Each row is a point. Each copy is the shape, with its points in the same order, stretched, turned, moved and blurred by noise. Is it also mirrored, or only turned?
In the rows, 128 means zero.

Shape, 5 rows:
[[146 168]
 [158 132]
 [169 125]
 [160 141]
 [102 103]]
Copy 1:
[[153 157]
 [151 118]
 [161 108]
 [159 128]
 [ 92 115]]
Copy 1 is: only turned
Copy 2:
[[167 146]
 [162 105]
 [165  98]
 [166 113]
 [ 95 101]]
Copy 2 is: only turned
Copy 3, 5 rows:
[[159 142]
 [153 116]
 [158 106]
 [157 117]
 [ 91 102]]
Copy 3 is: only turned
Copy 4, 5 rows:
[[133 171]
 [160 143]
 [177 144]
 [161 152]
 [129  94]]
Copy 4 is: only turned

Shape:
[[152 126 136]
 [113 108 100]
 [168 142 175]
 [154 153 108]
 [100 176 116]
 [ 94 157 115]]
Copy 1, 6 rows:
[[143 136 114]
 [108  91 111]
 [164 179 129]
 [168 104 136]
 [134  96 180]
 [124  95 163]]
Copy 1 is: mirrored
Copy 2, 6 rows:
[[144 157 127]
 [102 132  92]
 [168 173 164]
 [169 129 112]
 [125  83 144]
 [110  91 134]]
Copy 2 is: mirrored
Copy 3 (6 x 3):
[[159 120 129]
 [120 143 163]
 [172  95  96]
 [153 157 116]
 [100 157  97]
 [ 98 147 114]]
Copy 3 is: mirrored

Shape (7 x 3):
[[152 123 121]
 [127 112 122]
 [132 103 118]
 [109 120 116]
 [102  95 124]
 [117 118  95]
 [186 197 161]]
Copy 1, 7 rows:
[[155 125 129]
 [138 107 120]
 [150 104 120]
 [121 106 103]
 [125  82 107]
 [144 113  89]
 [143 196 178]]
Copy 1 is: only turned
Copy 2, 7 rows:
[[ 99 147 139]
 [103 123 124]
 [ 95 121 126]
 [113 120 103]
 [108  93 114]
 [ 93 130  96]
 [157 209 170]]
Copy 2 is: mirrored

Shape, 8 rows:
[[131 172  66 154]
 [124 126 138 115]
 [110 113 146 152]
 [ 85 114  88 166]
 [ 90 133  87 134]
 [148 132 150 148]
 [134 127 162 146]
 [132  75  93 110]]
Copy 1:
[[182 177  66 137]
 [112 148 135 153]
 [130 124 149 117]
 [148 128  99  82]
 [133 145  84 106]
 [140 142 153 158]
 [136 143 168 147]
 [116  85  89 148]]
Copy 1 is: mirrored
Copy 2:
[[124 187  75 131]
 [135 146 146  97]
 [114 113 141 132]
 [ 82 128  96 116]
 [ 91 152 110  92]
 [148 133 139 143]
 [139 130 154 148]
 [139 100  96  75]]
Copy 2 is: only turned
Copy 3, 8 rows:
[[136 199  84 106]
 [130 107 112 124]
 [107 127 141 132]
 [ 77 175 134  90]
 [ 91 155 106  87]
 [145 130 131 151]
 [131 122 130 154]
 [135 110 139  68]]
Copy 3 is: mirrored

Shape (9 x 4):
[[114 158 109 168]
 [129 153 126 166]
 [164 103  90  86]
 [106 140 156 125]
 [ 90  91 130 125]
 [ 91 104 149 115]
 [180 127 137 112]
 [172 157 147 131]
 [113 106 134 141]]
Copy 1 (9 x 4):
[[110 151  94 154]
 [115 158 114 153]
 [170  88 123  89]
 [ 86 159 132 103]
 [ 81 101 135 121]
 [ 75 120 141 103]
 [167 140 153 104]
 [156 174 142 120]
 [ 97 123 139 133]]
Copy 1 is: only turned
Copy 2, 9 rows:
[[125 157 125 159]
 [140 155 127 152]
 [149  83  52  94]
 [132 125 154 109]
 [126  75 144 134]
 [129  87 152 116]
 [180 122  88  94]
 [171 157 109 100]
 [143 100 134 140]]
Copy 2 is: only turned
Copy 3 (9 x 4):
[[112 152  92 158]
 [136 145  97 164]
 [154  95  86  60]
 [137 143 145 137]
 [101 100 140 122]
 [117 116 159 121]
 [191 111 106 109]
 [187 136 103 135]
 [122 104 126 137]]
Copy 3 is: only turned

Shape (9 x 6):
[[149 142 167 125 112  98]
 [116 138  98 123  79 116]
 [178 135 151 113 179 118]
 [ 91 165 110 142  87 131]
 [130 168 147 126 161 136]
 [112 151 109 183  59  91]
 [114 132 131 136 165 140]
 [129 126 158 132 139 145]
 [107 135 146 110 174 113]]
Copy 1, 9 rows:
[[154 129 176 137 119 102]
 [110 136 107 125  86 121]
 [196 124 150 134 178 115]
 [ 91 171 126 131  93 136]
 [153 169 156 126 161 133]
 [ 85 157 131 184  65 110]
 [129 141 139 139 176 139]
 [138 124 165 133 153 146]
 [132 140 153 117 184 102]]
Copy 1 is: only turned
Copy 2:
[[154 137 157 111 114 100]
 [125 131  86 143  85 113]
 [155 145 138  96 182 110]
 [ 78 143 105 147  84 118]
 [ 93 153 141 110 156 116]
 [131 147 120 196  66  93]
 [ 99 118 133 126 166 124]
 [117 117 148 122 149 141]
 [ 99 111 134  98 171  90]]
Copy 2 is: only turned

Shape (12 x 6):
[[130 150 118 131 108 139]
 [134 173 178 158 148 136]
 [154 122  93 153 156 120]
 [156 131 144 163 101 107]
 [153 145 124  94 103  98]
 [149 129 169  87 156 123]
 [138 118 171 100 101  75]
 [139 142 151  84 120 136]
 [145 105 109 166 135 127]
 [129 166 118 103 129 154]
 [ 97 123 163 166 122 102]
 [105 134 107 130 167 150]]
Copy 1, 12 rows:
[[125 155 150 159 118 128]
 [125 197 162 159 186 144]
 [178 139 122 154 145  99]
 [151 144 185 166 143 104]
 [158 156 165 114 102 134]
 [152 147 146  97 164 173]
 [142 138 197  94 141 135]
 [131 149 156 117 132 170]
 [157 122 133 162 155  92]
 [128 163 126 144 109 157]
 [ 97 153 170 132 184  89]
 [122 156  95 136 153 122]]
Copy 1 is: only turned
Copy 2:
[[113 117 146 128 111 148]
 [135 139 173 107 160 115]
 [127 123  86 133 159 150]
 [133  87 137 148 149 123]
 [114  72 126  97 101 123]
 [162 117 130  83 104 104]
 [140  68 133 118  95  72]
 [147 108 145  85  80 125]
 [133 121 103 157 150 140]
 [118 130 145  92  93 155]
 [123 125 143 155 129  81]
 [119 165 108 115 116 138]]
Copy 2 is: mirrored
Copy 3 (12 x 6):
[[133 134 126 119  93 124]
 [139 176 178 162 126 139]
 [185 139  99 117 133 126]
 [174 122 166 111 105 116]
 [135 148 134  65 105  82]
 [122 171 151  85 158 121]
 [130 122 179  68 138  70]
 [107 157 142  85 118 117]
 [182 109 119 123 128 136]
 [110 165 111 115  98 131]
 [137  96 176 153 143 103]
 [125 136  95 149 142 138]]
Copy 3 is: only turned
Copy 4, 12 rows:
[[138 155 130 151 140 119]
 [121 134 140 127 218 138]
 [159 111 185 159 126 136]
 [158 112 129 171 171  90]
 [179 136 121 110 127  82]
 [149 100 127  62 161 123]
 [150 109 123  92 167  47]
 [145 129 107  87 143 114]
 [135 102 170 172 136 128]
 [138 156 124 118 128 149]
 [ 88 121 161 146 191  79]
 [103 137 171 128 127 157]]
Copy 4 is: mirrored

Shape, 12 rows:
[[171 105  94  97 113 128 138 145]
 [129 140 161 139 138 112  88 163]
 [122 148 130 106 116 110 100 114]
 [135 142 152 206 179 163 107 118]
 [115  80 101 108 116 161 131 139]
 [126 136 124 195 163 156 110 123]
 [138  90 110 125  95 108 134 144]
 [136 145 168 177 117 167 119 130]
 [157 116 162 179 157 151  84  96]
 [137 176 143 114 118 149 105 169]
 [134  89 127  85 132 131 141 144]
 [136 105 121  91 115 110 170 133]]
Copy 1:
[[162 101 117 104  80 135 115 155]
 [112 142 174 139 121 119  98 157]
 [105 142 136  99 107 117  92 121]
 [120 156 136 206 159 131 118 120]
 [118 101 124 119  96 182 122 131]
 [110 148 123 194 138 133 122 130]
 [124 101 141 118  74 131 142 146]
 [136 169 161 175 118 147 119 114]
 [131 124 150 187 148 116  96  92]
 [139 176 155 120 102 144  79 168]
 [136  99 139  92 117 155 124 142]
 [140 117 132  83 102 136 155 142]]
Copy 1 is: only turned
Copy 2, 12 rows:
[[146  97  93  90 102 113 155 139]
 [138 129 147 131 126 107  86 169]
 [130 144 113 120 119  97 111 104]
 [183 112 146 180 169 174  97 154]
 [100  71  95 113 104 146 121 123]
 [165 117 121 171 168 162 117 157]
 [122  73 117 128  98  94 142 135]
 [171 117 158 155 101 161 106 139]
 [192  96 139 157 160 140  80 131]
 [135 156 140 106  91 152 112 156]
 [113  81 120  83 121 119 131 128]
 [114  93 139  97 113 102 163 115]]
Copy 2 is: only turned
Copy 3:
[[147 135  83  83 149 150 145 150]
 [129 140 142 157 151 113 128 180]
 [143 143 140 124 153 118 121 125]
 [122 171 105 219 136 171 114 167]
 [105 119  93  89 119 163 130 139]
 [124 155  97 206 131 162 107 153]
 [134 132 103  98 114 120 160 139]
 [153 147 139 179 121 184 133 167]
 [136 199 117 171 124 170  86 174]
 [162 102 142 138 175 159 138 169]
 [106 144 118  84 156 147 154 152]
 [118 145 113  85 149 138 180 127]]
Copy 3 is: mirrored

Shape, 11 rows:
[[114 131 156  71 144 119 131 102]
 [100 118 123 132 138 127 127 186]
 [108 119  94 135 140 120 104 196]
 [146 139 149 128 132 138 103  86]
 [139 122 129  82  97 122 121 128]
 [127 172 147 101 119 138 144 130]
 [177  94 126 158 126 112 160 179]
 [120  99 128 134 113 158 117 186]
 [128 151 146 107  95 102 130  78]
 [115  77  89 163 122 145 159 184]
 [159 112  81 135 138 143 152 174]]
Copy 1:
[[131 118 174  82 140 152 111 125]
 [ 88 128 133 147 131 111 140 149]
 [ 75 137 105 142 123  93 119 163]
 [168 112 120 116 117 159 112 105]
 [114 114 143  87  88 130 122 121]
 [141 161 149  99 106 149 141 136]
 [136  84 120 141 109  65 180 154]
 [ 88 104 108 140 101 127 158 157]
 [153 132 162  98 100 136 117  80]
 [ 74  97  78 149 131  93 186 135]
 [111 122  74 113 125  76 168 153]]
Copy 1 is: only turned
Copy 2 (11 x 8):
[[132 125 142  63 138 112 137 118]
 [103 128 143 157 150 114 128 175]
 [107 142 138 169 146 114  94 193]
 [152 109 141 125 107 125 123  89]
 [112 114 118  93 103 105 117 147]
 [ 96 111 118 103 141 128 135 101]
 [134  82 100 175 130  70 155 175]
 [103  97 144 159 110 129 127 182]
 [118 145 119  99  94  96 131  85]
 [127 134 111 186 119 126 160 209]
 [140 111  84 158 143 124 130 185]]
Copy 2 is: mirrored

Shape:
[[129  94 125  97 105  96 101 175 105]
 [125 161 133 124  96 116 126  99 150]
 [173  99 101 162 168 142 121 126  89]
 [131 171 144 153 110 117 101 145 150]
 [152 170 161 110 109 123 134 101 172]
 [124 154 161 134  81  97 142 112 119]
 [139 118  69 147 140 137 120  97 120]
 [142 102 109 149 139 164  83  94  92]
 [115 124 155 147  90 107 134 157 158]
 [119 115  90 144 199 154 112 111  78]
 [153 139  82 146 143 169 120 131  81]
 [116 115 146 123 100 146 137 165 135]]
Copy 1, 12 rows:
[[103 106 146 136 112  98 120 161  89]
 [107 147 102 110  89 122 121  94 161]
 [183 101 113 173 166 108 119  96 122]
 [128 162  99 148  90 119 102 133 165]
 [135 166 120  82 101 128 118 107 180]
 [ 95 171 135 123  85  98 134  88 146]
 [140  93  68 151 130 129 119  76 121]
 [130  82 111 165 147 122  78  75 145]
 [110 142 137 147  79 125 144 143 163]
 [129 107  82 179 196 129 110  86 119]
 [161 121  98 169 145 143 100  72  93]
 [116 133 152 147 104 157 138 136 130]]
Copy 1 is: only turned
Copy 2:
[[100  93 104  84 156 157 126 152 142]
 [131 145 129 124 103 111 139 111 118]
 [155  74  84 175 170 164 100 125 127]
 [113 164 120 141 131 116 106 149 136]
 [156 166 150 128 122 104 141 103 152]
 [111 158 118 113 132 133 161 103 105]
 [155  70  89 161 112 126 110 119 103]
 [152  79 109 155 101 183  84 118 116]
 [ 95 155 105 134 128 128 162 153 152]
 [134  38 136 184 145 156  90 129  95]
 [175  83 105 161 149 152  98 155  82]
 [122 126 126 130 131 150 159 175 140]]
Copy 2 is: mirrored
Copy 3:
[[136  70 139 109 119  77 124 175 125]
 [115 139 114 122  98 125 104 103 130]
 [135 124 120  92 174 124 206 137 156]
 [105 151 132 135  79 127 137 141 154]
 [134 165 136 102  82 126 108  95 126]
 [104 114 117 130  80 112 131  96 102]
 [131 128  88 107 171 133 143 122 158]
 [102  97 130  91 174 144 160 116 178]
 [147 116 134 159  80 120 131 129 129]
 [100 139 138 106 214 137 173 143 142]
 [108 127 102  87 158 160 174 154 142]
 [146 104 149 133 102 144 131 144 120]]
Copy 3 is: mirrored

Shape (13 x 9):
[[148  96 137 123 133  98 120 125 120]
 [144 145 128 133 156 147 101 143 134]
 [149 132  44 131 135 146 115 127 113]
 [135 102 151 141 156 156 145 136 108]
 [ 71 104 138 147 149 133 147 161 140]
 [123 130 120 115 129 119 115 136 147]
 [141 123 105 114  73 142 115 100 117]
 [134 117 146 148 153 141 114 126 244]
 [ 51 106 154 132 152 151 145 183 141]
 [128 138 122 214 143 137 138 127 114]
 [137  95  91 135  62 159  84 141 121]
 [120 101 156 121 155 138 103 102 145]
 [145 136 131 133 155 158 149 163 119]]
Copy 1 (13 x 9):
[[123 106 105 143 147  90 114 108 117]
 [127 119 148 130 123 132 124 113 173]
 [142  88 102 130  67 165 112 108 143]
 [127  92 154 155 152 137 145 103 126]
 [ 64 105 120 142 149 156 150 149 130]
 [108 134 116 118 122 120 119 127 134]
 [154 150 118 141  92 127 105 128  84]
 [115 182  91  90 197 171 111 120 194]
 [ 56 103 147 128 154 161 160 166 124]
 [109 109 120 212 124 160 136 115 171]
 [176 118 118 133 101 146  92 176  98]
 [102 132 141 123 155 121  96  94 127]
 [132 100 148 140 128 143 165 119 159]]
Copy 1 is: mirrored
Copy 2, 13 rows:
[[144  98 140 120 120  97 115 144 128]
 [138 146 163 145 159 124 109 156 112]
 [126 136  83 140 152 140  99 139  91]
 [162  96 177 119 153 141 132 139 112]
 [106  96 173 143 149 144 188 154 143]
 [116 130 142 131 139 118 122 152 142]
 [116 113 121 113  99 147  67 119 126]
 [133 130 161 182 188 118 130 122 217]
 [ 98  94 199 137 161 159 195 178 144]
 [145 122 156 175 124 135 153  99  92]
 [107  90 116 159  97 165  64 155 123]
 [123  98 179 121 171 101 109 128 138]
 [166 135 159 131 153 153 133 162 114]]
Copy 2 is: only turned
Copy 3:
[[149 107 135 137 146  97 114 112 144]
 [149 138 125 145 146 130 125 153  96]
 [156 127  48 133 115  99 167 134  88]
 [144  92 136 150 128 158 124 106 116]
 [127 145 114 146 126 177 131 108 179]
 [134 144 119 119 138 115 129 144 141]
 [110 119 106  98  85  87 130 121 110]
 [ 84 138 139 164 147 136 138 235 152]
 [124 150 122 129 126 205 113 110 183]
 [144 144 118 213 113 136 163 102 108]
 [126 114  72 117  67  91  92 138 114]
 [ 95 110 141 137 161 135 107 127 120]
 [167 118 129 138 125 155 143 141 111]]
Copy 3 is: mirrored

Shape (17 x 11):
[[168 121  73 153 111 170 134 123 160 131 150]
 [ 94  93 135 102 119 106 121 145 128 119 111]
 [175 151 112 123 113 176 157 121 171 144 162]
 [137 154  62 135  65 141 173 129 160 125 128]
 [183 140 115 127 106 152 156 117 125 108 173]
 [102 133 116  83 150 119 129 138  97 145 127]
 [143 138 110 114 149  81 102 158 131 126 106]
 [119 135 131 101 143  86 125 125 114 155 111]
 [138 117 122 167 180  98 153 113 158 128 132]
 [130 125 112 180 187 111 126 121 121 151 151]
 [ 98 145 153 108 104 127  88 118 120 141 112]
 [162 150 127 123 118 157 155 122 155 136 112]
 [153 111 104 202 164  90 152 117 113 128 126]
 [115 103 138  82 115 102 106 136  97 173  81]
 [106 136 162 116 137 131 120 176 102 150 100]
 [117 109 140  89 113  98 124 166 121 164 120]
 [140 132 128 202 152  97 134 118 136 155 183]]
Copy 1, 17 rows:
[[183 138 114 142 150 127 172 134 140 172 112]
 [ 97 102 134 126 111 135  98 121  99 147 118]
 [175 141 146 116 153  99 177 146 172 165  87]
 [193 142 117 136 133  84 165 131 115 174  57]
 [171 136 141  93 163 100 155 165 117 149 121]
 [ 80 149 136 126 121  90 119 117 112 140 131]
 [118 127 112 157 104 111  71 146 138 136 141]
 [104 130 142 145  95  88 106 132 133 112 133]
 [151  85 111 164 163  91 126 121 164  94 151]
 [134 124 110 182 158 110 142 135 135  87 169]
 [116 158 177 131  98 138 120 116 107 123 105]
 [158 127 133 110 132 101 149 128 173 134  96]
 [167  97  72 168 147 106 143 147 127  84 171]
 [ 69 127 131 125  49 122 114 124 111 133 134]
 [ 73 139 119 128 107 142 104 142 128 109 108]
 [ 78 113 135 129  84 120 117 148 110 152 107]
 [160 113 137 184 168 112 158 163 127  87 150]]
Copy 1 is: mirrored
Copy 2:
[[108 120  78 114 108 139 122 149 119 128 179]
 [138  98 174 163 114 130 140 113  91 134  81]
 [105 107  59 131 131 128  94 127 171 148 168]
 [ 64 133 103  89 126 147 132 136 160 162 151]
 [137 160  99 121 143 150  83 120 146 133 136]
 [143 112 150 151 156  89 128 133 108 157  71]
 [123 130 141 175 131 135 138 177 116 124  99]
 [122 131 124 186 144 113 139 125 130 138  73]
 [101 136  98 184 169 118 171 127 129  83 145]
 [128 159 107 175 162  83 170 137 115  84 150]
 [146 117 139 143  93 102 117 112 142 112  77]
 [123 106  83 129 139 141 121 129 179 132 133]
 [126 194 114 156 156 148 185 131 119  84 147]
 [159 101 137 175 107 129 156 121 108 163  54]
 [184 105 166 158 133  97 156 130 142 145  89]
 [149 102 161 187 123 112 140 121 112 176  87]
 [122 199 102 185 147  80 158 125 128  83 175]]
Copy 2 is: mirrored

Shape, 16 rows:
[[163 139 102 171 158 118 129 146 141 131 185]
 [113 143 154 166 135 123 193 144 125 151 150]
 [148 161 150  84  92 153 125 132  96  80  84]
 [103 105 138 154 132  94 149 151 128 170 134]
 [112 128 128 155  92 108 156 148 142 144 171]
 [108 170 148 107 101  96 128 150  88  69 118]
 [ 98 177 123 101 112 146 112 149  74  90 103]
 [108 124 118 158 110 150 163 115 136 126 135]
 [155 164  74 131  85 147 180 120  97 113  95]
 [129 125 144 129 126 132 152  94 105 155 138]
 [107 151 137 145 138 116 128 160 148  99 127]
 [119  97 153 152 156 120 151 167 137 133 166]
 [135 162 102 132 122 122 169 109 152 151 134]
 [122 140 164 143 136  95  99 184 120 103 120]
 [120 162 165 165 119 115  97 158 108  92 118]
 [139 101 139 165 175 103 129 118 127  94 145]]
Copy 1 (16 x 11):
[[121 175  89 153 113 117 196 175 136 110 129]
 [ 78 153 103  82 121 123 184  93 154 151 143]
 [189  83 156 123 164 165 125  99  65 113  99]
 [ 78 153 138 109  93 110 139 106 137 150 155]
 [105 159 140  98  90 154 178 118 138 152 168]
 [137 129 180 103 152 193 137  81  72  71 106]
 [147  87 135 112 142 196 100 108  93  75  97]
 [131 136 109  97  77 124 159  99 141 149 125]
 [169 121  71 116 104 151 160  97  42 148 124]
 [134 157 112 122 127 135 129  93 133 169 135]
 [119 129 147  92 116 124 152 129 126  79 112]
 [ 88 144 137 132 111  93 181 113 171 111 142]
 [146 166  76  83 111 125 147 130 103 146 155]
 [ 98 119 191 124 143 139 146 133 113  82 102]
 [108 116 186 111 141 166 149 132 119 102  72]
 [121 175 138 152 111  83 169 101 135  91  84]]
Copy 1 is: only turned
Copy 2, 16 rows:
[[ 86 124 139 124 153 104 136 147 132 177 182]
 [110 127 189 146 111 119 171 104  91 151 125]
 [165 201 123 123 116 132  99 160 120 105 124]
 [ 90  93 156 118  94 145 156 121 103 149 116]
 [109 126 170 104  95  89 147 136 101 137 136]
 [117 176 167 100 128 127  94 183  93 138  96]
 [ 93 197 151 117 142 135 103 172 107  99 106]
 [127 138 169 113 125 104 153 107 120 108 132]
 [121 218 146 104 108 128 158 108 139 137 139]
 [131 124 115 135 126 108 155  98 114 139 113]
 [111 136 189 117 135 130 117 171 125 126 133]
 [110 100 160 127 129 129 155 144  92 133 154]
 [123 142 153 128 112  98 176 119 145 149 118]
 [ 96 129 166 120 120 154  76 185 108 146 142]
 [101 143 175 125 136 137  54 163 117 144 141]
 [125 100 142 115 173 139 125 140 120 171 150]]
Copy 2 is: mirrored
Copy 3, 16 rows:
[[165 152 103 151 118  74  88 115 138  98 159]
 [112 150 162 162 102 109 111 170 122 114 163]
 [142  82 140  99  84 141 171 139 130 150  81]
 [116 138 144 159 161  98 126 160 100 130 165]
 [104 136 136 123 117  73 126 143 121 141 180]
 [131  82 135 125  92  90 152 159  96 125  79]
 [133  96 106 106  90 124 138 175  99 143  74]
 [ 85 151 114 133  99 118 142 133 134 132 152]
 [130 152 126 139  52 137 151 110 119 178 113]
 [100 144 151 126 121 130 115 120 107 123 135]
 [137 123 115 143 125  87 149 175 138 111 122]
 [136 123 124 148 136  94 123 162 118  88 185]
 [125 183 147 128 107 103 132 136 137 140 130]
 [161  76 128 154 150  82 138 176 125 114 117]
 [137  76 121 155 125  95 124 166 138 123  96]
 [129 129 106 178 136  98 128 113 124  64 124]]
Copy 3 is: only turned

Shape (16 x 12):
[[125 137 176 136 150 137 113 138 119 126 104 125]
 [110 143 172 136 187 158 147 130 174 169 121 100]
 [141 138 146  97 164 123 153 129 162 137 142 112]
 [ 83 102 125 132 101 131 123 129 142 199 126 137]
 [136  83 160 136 132 156 154 173 139 111 162 173]
 [104 154 115  75 133 169 130 143 137 182 102 145]
 [131 154 129 141  85 134 171 116 124 115 104 178]
 [123 176 123 134  99 133 115 144 133 138 117 136]
 [108  52  97 150 144  78 158 133 122 149 135 114]
 [ 85 136  83 128 110 127 138 114 111 112 159 198]
 [116 127 102 159 141  95 139 152 128 142 101 125]
 [114 119  88 159 130 136 108 112 149 176 105 131]
 [184 148 153 144  94 137 161 111 100 162 120 175]
 [ 98 117  74 151 142 126 127  94 131 123  95 137]
 [124 101 114 134 143 119 150  87 179 122 124  93]
 [130 191 146 103 118 197 158 129 119 130 141 123]]
Copy 1 (16 x 12):
[[107 141 136 180 107 123 143  86 121 130 125 116]
 [ 76 176  98 169  67 169 153 113 138 135 114  91]
 [123 157 127 116  93 171 164 106 138 139 129 109]
 [ 98 135 102 117  92 125  90 162 168 161 149 111]
 [112 146 145 150 151 176 165 136 173 115 148 179]
 [132  91 101 125  65 137 143 173 106 176 103  88]
 [ 98 163 144 105 132  75 182 133 135 144 116 133]
 [133 140 155 131  98  89 127 138 132 132 110  93]
 [136 141  79  83 131 131 119 104 221 101 194 127]
 [150 146 104  76 151  96  98 163 138 113  94 144]
 [147 139 109 119 112  91 133 106 196 109 140  95]
 [110 125 101 115  63  97 105 140 179 115 104 120]
 [114 180 153 153  80  83 184 114 115 156 151 161]
 [112 118  86  81 105  88 118 118 171  92  93 122]
 [ 77 150 120  69 102 147 146 102 183 108 123 122]
 [107 154 134 141  92 138 183 158  74 126 118  90]]
Copy 1 is: only turned
Copy 2:
[[132 100  90 165 125 129 112 124 125 151 145 107]
 [122 137  70 176 141 157 153  77 110 121 148  87]
 [121 140  93 126 158 118 155  97 132 142 130 101]
 [133 134 162 134 104 177 165 127 102 122 158 127]
 [148 134  68 106 133 131 146 175 108 114 171 136]
 [121 106 127 138 150 179 163 126 149 153  99 109]
 [151 119 124 121 109 147 119 141 135 155 115 199]
 [145 140 138 148 124 142 120 147 139 157 112 132]
 [101 134 141 110 102 109 131 118 110  76 156 142]
 [127 138 155  64 119 177  93 153 112 148 124 190]
 [109 139 134 145 127 141 114 138 145 107 125 141]
 [138 132 174 149 135 168 112 113 100 103 109 142]
 [136 118 121 151 112 114 149 165  77 155 109 170]
 [124 117 161 125 121 161  81 101 129 109 109 163]
 [149 142 120 130 130 118 124  61 123  96 133 133]
 [145 119  80 134 123 154 149 120 128 170  71 111]]
Copy 2 is: mirrored
Copy 3, 16 rows:
[[138 108 151 164 137 130 164 158 157 135 137 126]
 [148 100 167 163 164 150  94  97 190 148 174 125]
 [148 143 131 125 147 160 125  80 167 123 153 130]
 [ 99  95 140 139 124 162  79 143 124 180 141 136]
 [157 162  69 176 119 143 144 138 121 151 182 197]
 [ 97 107 106 169 146 165 122 106 129 135 129  90]
 [ 82  95  97 135 103  81 176 109 124 107 165 140]
 [ 88 100 119 134 154 121 136 153 141 102 133 130]
 [157 131 132  93 139 127 102 105 104 197 116 169]
 [103 119 103 135 112 126 131  86  64  83 134 172]
 [126  91 122 115 167  97 129 126 134 148 104 159]
 [131  82 129 124 136 112  79 140 126 126 126 108]
 [ 86 147 109 166  49  90 157 132 164 125 137 127]
 [140  76 131 108 142  93 125 103  90 106 131 103]
 [167 105 145  78 148 130 103  87 136 122 183 102]
 [ 88 151 128 176 153 137 140 105 139 101 186  93]]
Copy 3 is: only turned
